Each row is a point. Any point is a mix of the corners, with weights that add up to 1. It lies inside the corners' shape when no weight is negative. Say inside or outside, and name the corners with a negative weight.

Corners:
(1): [-31 -62 -29]
(2): [ -5 -10 -49]
(3): [-11  71  14]
(4): [ 41 -18  23]
Points:
[-22 -34 -20] -> inside
[-22 -37 -20] -> inside
[-8 52  6] -> inside
[ -5 -52 -21] -> outside (3)
[  7 -50 -23] -> outside (3)

Corners:
(1): [ 45  56 -14  44  31  35  39  55]
(2): [-21 -19  27 -25  36  55  -5 -16]
(3): [ 16  50  23  25  11  -8 -41 -49]
(4): [-25  17 -56  24  49 -79 -58 -24]
(5): [ 66   9  61 -12  50 -14   3  42]
(6): [-59  -6 -38 -67   7   3  -2 -52]
(7): [ 34 -38  18  22 -15 -48  18  16]
(8): [ 23 -52 -58 -70 -52  21  20  39]
(9): [-70  57 -48  12 -67  39 -27  74]
Points:
[ 11  20   3   1   3   0 -21 -17] -> inside
[ 27  27 -36   3 -17   6 -11  46] -> outside (2, 6, 7)
[  6  17  -1 -16  21   8  -5   2] -> outside (7)
[-11   0 -28   0 -21 -12 -19  47] -> outside (1, 3, 6)
[ 13   1  17  -7   3  -4 -21  10] -> outside (1, 6)
[  4  -2 -13  -2  -1  -9   6  22] -> outside (3)

Corners:
(1): [-32  61  26  -5 -26  31  22 -98  10 -49 -45 -94]
(2): [ -2  38 -14 -21 -29 -33 -13  25 -16  27 -42  15]
(3): [ -6 -48 -41 -17 -41   6 -17 -19 -22  20 -21  11]
(4): [-27 -58 -53  15  15   9  17   9   8  62  -7  38]
(5): [ -1  69 -35  42   9 -14  66  64   0 -49  55 -35]
(6): [ 14 -72   4 -35  59 -35 -39  23  27  33  12  72]
(7): [  9 -26 -15  33 -24  -6 -15 -61   6  28 -51  -5]
(8): [ -5  -1 -55 -11  -8  18 -10  63  43  49  11   0]
(9): [-16  43  49  22 -44  38  35 -12  20 -41  22   3]
(10): [ 21 -31  32 -18 -10 -16 -22   6 -18  39 -62 -14]
(11): [ -5 -84 -29 -18  14 -62 -39  21  30  78  69  38]
(12): [ 20  46  13 -26  -7  59 101 -32  27 -25  19 -51]
(13): [  5 -45 -12 -44 -26 -54  -2  60  12  40 -66  11]
Points:
[ -2   7 -13   4  -6   4  29   9  10  -4   9 -13] -> outside (2)
[-11  29  11 -15 -40  22  63  -1 -16 -20 -53 -36] -> outside (6, 7, 8, 11)
[-14  -8 -10  -1  -6   4   9 -23  10  12 -20 -13] -> inside
[  1   9  26 -12 -15  -4  10 -23   8 -13  -8 -14] -> outside (4, 8)
[  2  23  -6  -8   2 -11  15   3  17   0  -5 -35] -> outside (3, 4, 9)

Corners:
(1): [ 10 -15 -53  41 -26 -25  -7  -3  69 -18 -20  19 -77  21 -21 -33 -13  -9
 -42 -22]
(2): [-20 -66 -77 -14  25 -25  -9  -8  67  20 -68  62  15   1  -4  -6   6 -30
 -34  -9]
(3): [-20   4 -55  24  35 -58 -14 -50  23 -22 -54  16 -59 -35  11 -15   9 -40
  27 -41]
(4): [-35 -52 -68 -57  30   3 -13 -26  86 -64 -32  26 -62  12 -52  13 -38 -30
  18 -41]
(5): [-10 -10  15 -15  64 -17  -2 -27  91 -50 -51   3 -28  -3   8 -34   9 -13
 -41 -25]
(6): [-39 -66  16   5  16 -14  27   6  20 -39 -27  40 -43 -25 -35 -37  38 -33
   0  -8]
(7): [  7 -33  29 -38  46 -25 -32  17 -53  19  51 -48  68   2 -23 -45 -39  20
  71  35]
(8): [-30 -18  46  35  92   9 -35 -17 -39  56   3 -22   0  54   3  31 -35  23
  50  47]
(9): [ 47  50  22 -49 -34  32  63  12  -8  23  67   5 -19 -56  18  12   7  -7
 -26  26]
(10): [ 31  16  -5 -36 -54  38  61   3  18   6 -47 -33 -30 -27  15 -28  36 -46
  -8 113]
(11): [-30  41   6 -45 -55 -24  98 -13  -5  32  25  39   1  34  -6 -23  27 -20
  -6  57]
(12): [ -9 -38  15  19 -10 -13  13  -2 -56   1 -29   9  27  30  -3  42 -26  37
  72  55]
(13): [ -1 -34 -30  45  64 -15 -19  -5 -40 -46   7 -11  28  45  25   1   2  42
  37  24]
(14): [ 12   6  10  11  35 -66   7  32 -88  26 -12  -3 104  25 -85  18  43  86
   9  24]
(15): [ 21  57   0 -63 -74  10  49  -7 -51 -10 -15   6  -6  18  14  -6  14 -68
 -44   2]
(16): [ -3  29 -16 -62 -55  58  99  13 -20  -8 -32   8  26 -37   3 -53   0 -26
 -27   6]
(17): [ 44 -35  34  18  76 -61   9  56 -58  25   7  32  23  49 -24  -8 -15  21
  42  40]
(18): [-60 -28  -3  12  34 -91  10  50 -58  27 -12 -40  68  25  -9  44 -12  42
  -2  25]
(19): [ -8  33   6  28  63 -17 -33  66 -59 -16  21  18  74  -7 -28  42 -57  34
  74  88]
(20): [ -9 -51 -19  25  30 -10 -37   2  72 -15   4 -11 -12  54 -10 -32  35 -21
  31 -52]
(21): [-19 -21 -67 -21  22 -36 -60  28  50 -21 -57  27 -49  38  -3 -48  25  40
  10 -62]
Points:
[ -9 -15  -5   4  18 -23   6   7 -10   4 -15   5   7  14 -19  -3   4  10
   8  17] -> inside
[ -8 -22  -9   0  15 -12  11   6  10  -3 -12   9  -9  11  -3  -8  -5   0
  20  22] -> outside (14, 15)
[-12  -7  -2 -23   5 -13  24  12 -10   3 -17   6  15   6 -13  -7   3  -4
   9  12] -> outside (1, 13)
[  1 -24 -15  21  30 -17 -21   2  -1 -16 -40  12   0  15  -9 -16   1   5
  27   5] -> outside (4, 9, 11, 18)
[ -7  -4  -5   0  25 -23   5  -1  -8  -1 -17   6   4   8 -12  -4   4   3
  12  10] -> inside
[ 14 -31 -37 -16  28 -19 -24   4   6 -35 -19  22  -6   1 -34  -1   4  -6
  47  -6] -> outside (1, 5, 8, 11, 16, 18)
[ 24  11 -10  -9 -22   4  20  12  10 -18   1   4 -11  20 -13 -24  -1   7
  -3  19] -> outside (2, 3, 6, 8, 18)
[ -6  -6  -3  -5  18 -19  14   9 -15  -2 -13   7   7   3 -12  -4   0   7
   8  28] -> outside (20)

Corners:
(1): [ -2  16 -16 -83  28  42  65 -11   0  -5  29  20 -38  31   3 -24  -5 -49
 -50  22]
(2): [-45  20  12 -17  21 -17  46  12  13 -10  38 -20 -36  -6  47 -13  -1  16
 -26  -2]
(3): [-43 -39 -48  47  -8  -5 -27  -6 -77  57 -58 -17   2  -9  23 -24 -49 -40
  -1  22]
(4): [ -7  23  42  26 -46  49  54  41 -16 -35  47  16 -29  19  -3 -28   8 -27
 -25  45]
(5): [ 11 -12  30  24  18 -27  -8 -24  53  11  66  20 -59 -42 -11 -13  37 -27
  50 -14]
(6): [ -9  38  -9 -23 -17  54  82  41   8  -8 -13  64 -34  31  19 -23  -7 -18
  42  -9]
(7): [ 24 -66 -11  -5   6 -18  10 -42 -50  46 -57 -35   9  12  23  -2 -56  -2
 -71 -41]
(8): [ -5  39 -17  35 -59 -62  37 -30  62  -8   8  67 -25 -32  15 -56  17 -18
  34  33]
(9): [  6  63   9  15  17  12  29  58   0  54  16   0 -18  -1  30 -14  21  13
 -47  75]
(10): [ 20 -11 -23 -42  -1  25  98   5 -50  12   8  -8 -24  -9   4  12  55 -17
 -55   5]
(11): [-10 -49 -21 -51  -3 -46  -8 -78 -50  61 -76 -35  42  19 -44 -40 -24   5
 -15  15]
(12): [-28 -30 -30  43  27  -8 -21 -38 -71  68   0 -61  60  32 -19 -73  -5 -11
 -29  14]
(13): [-27  44  -2 -49 -17  41  50  41 -26  23  67  16 -13  79  15  38  -8 -14
 -36   2]
(14): [ 64  13  -1 -24  23 -53   1 -74  13  33  -7 -45  33 -46 -43  41 -39   7
  -5   3]
(15): [ -7  88  45  -5 -34  62  17 -10  42 -44  23  24 -31   3  41 -11  24  -2
 -16 -16]
(16): [ 17 -19 -24  52 -31 -87 -34 -50 -35 -16 -41 -22   5 -25 -68 -17  21 -10
 -24 -69]
(17): [  1 -13 -25 -23  39  -4 -18 -38 -47  36 -15   3  58   2 -40  16   4  35
 -53   3]
(18): [  53   -1 -115  -44  -29  -16  -60  -30   14    4   -2  -42   -3  -54
  -57   22  -25    8    0  -56]
(19): [ 31 -32 -47  -3 -39 -58 -30 -28  58   9 -32 -64  73 -38 -72  77 -23 -18
   8 -17]
(20): [ 46  17  -2 -33  46  39   1   6 -37 -17  27  15 -22  27  48 -47  21 -23
  -5  47]
(21): [-22  12  15  20 -34 -90 -49  19  13  39  21  47   9 -82 -19 -39  -4 -18
  68 -65]
Points:
[  9 -12  -8  -3  -1 -10   7 -21 -16  18 -11  -8   1  -2  -2  -6 -10  -6
 -25 -13] -> inside
[  0  -3 -18 -10  -8 -11   5 -12 -12  19 -10  -3   6  -6 -11 -10  -9 -12
  -3  -1] -> inside
[ -6   6   6  -6 -10 -18  24  -7   0  14   1  10  -9 -13  -2  -3   0 -11
 -11  -4] -> outside (12, 18, 20)
[ 21   4 -25 -49  15 -10  17  -9   2  12  17  -3  -6 -12 -33  16  13  -7
  -7 -14] -> outside (3, 4, 7, 8, 12, 15)
[  4   3  -7 -20  -5 -10   6 -31 -11  20 -16  -9   8   0 -12 -13  -7  -3
 -12   1] -> inside

Corners:
(1): [ 27   2   1  12 100  -4  21 -19  48 -19  22 -11 -31 -20  -8 -15  10 -11
 -12  50]
(2): [-12 -13  14  -7  -8  45 -23  11 -19   1  24 -18 -17 -11  25   3   4  -2
 -20  22]
(3): [-26 -12  18  13 -15  15  17 -29 -11  -4 -13   2  -8  17   1  -1 -54 -21
 -30  20]
(4): [  9  15  -2  27  31 -39  -5  10  14 -28  16  16 121  27  -2  -9 -20 -27
  24  41]
(5): [-24 -10  -3 -27  -4 -14   6  18 -16  25 -46   9  40  29 -29  22 -22  10
 -50  55]
(6): [  2  -9   3  -6 -17  13   9  -1 -16 -35  -3   1 -47 -32   9 -14  22  27
   1 -16]
(7): [ 17   6 -24  19  33  -7 -32  29  19  10 -31  14  -8  -6  23  -2  14 -48
  -7   6]
(8): [ 16  23 -69 -34  11  14  -4  -3 -16  16 -51 -10 -37 -42   4 -19  22  12
 -21  80]
(9): [  9 -20  -9  30  -2   6   0  -3  45  21  25  13 -32 -93   5 -16  37  22
  10   2]
(10): [ -9  10  12  12   8  49  13  22  -7 -21   9 -14 -21   1 -16  17 -45   7
 -28  17]
(11): [-11  42  31  37   8  26  17  -6  72  -9  -1  18  38  23  18  26  19 -65
  -1  -1]
(12): [-47 -16 -37  23 -14  -7   0 -10 -13 -18   1 -11 -35  -1  -2  29 -21  28
   9   5]
(13): [-16  42  10   5  44 -33  17   4 -28 -38  22  35  -7   7   1  12   9 -73
 -28  45]
(14): [ 29   4 -10 -10  -4   4  12  -2 -19  -3  31 -25 -35  20  11  -6  -9  -1
 -20  11]
(15): [ 20  30  31  18  17  14 -33   8  18  -7  45 -90 -34  -6 -20  21 -47 -31
  23   3]
(16): [ 23  -2 -22  12 -17  18 -71  11   6  -2   6  15 -20  26 -25 -19   0  44
  -2  45]
(17): [ 11   4  -2 -59  32   2   4 -26  21  -3  11  20   5  -3  17   2 -42 -19
 -42  41]
(18): [  3   8  -8   8  -1 -16  10  22 -26   7 -38  31 -65   2   8  -7  21  20
  69  13]
(19): [-70   7   2   5  18  20  11  21   5  16  13  46 -32  17 -21 -54  33   7
  -5  33]
(20): [ 16  43   8  15  33 -11   6 -22 -15  10 -23  21 -34   0  16  -7  13  -5
 -10  -3]
(21): [  0   8   7  -1   0  43  25 -27 -18   1  14  17 -13   8 -26   1  12  11
  -6  -9]
Points:
[  0  17   3   0  19  10   0   2   4  -6   1   5  -7   6   3  -2   1 -21
 -13  28] -> outside (9, 12)
[  3   8   1  10  18   8   5   2  11  -5   3   4 -19  -5   0  -1   3  -5
   1  20] -> inside
[  5  31  -4   3  19  -9 -11  18  10   0 -17  17   5  -5   2  -7   7 -21
   9  34] -> outside (1, 2, 3, 12, 14, 21)
[ 18  19 -15 -13  22   1 -15  11 -10   0 -19  -8 -50   1  -6 -16  -4  -3
 -10  41] -> outside (2, 4, 9, 11, 12, 21)
[ -5   8  -5   3  12   9   5   1  -1  -1  -4   3 -17  -5   3  -2   1  -8
  -5  21] -> outside (16)
[  2   8   0  -2  25   3   4  -9   8  -6   4   4 -15  -2   2   0  -9  -9
 -12  25] -> inside
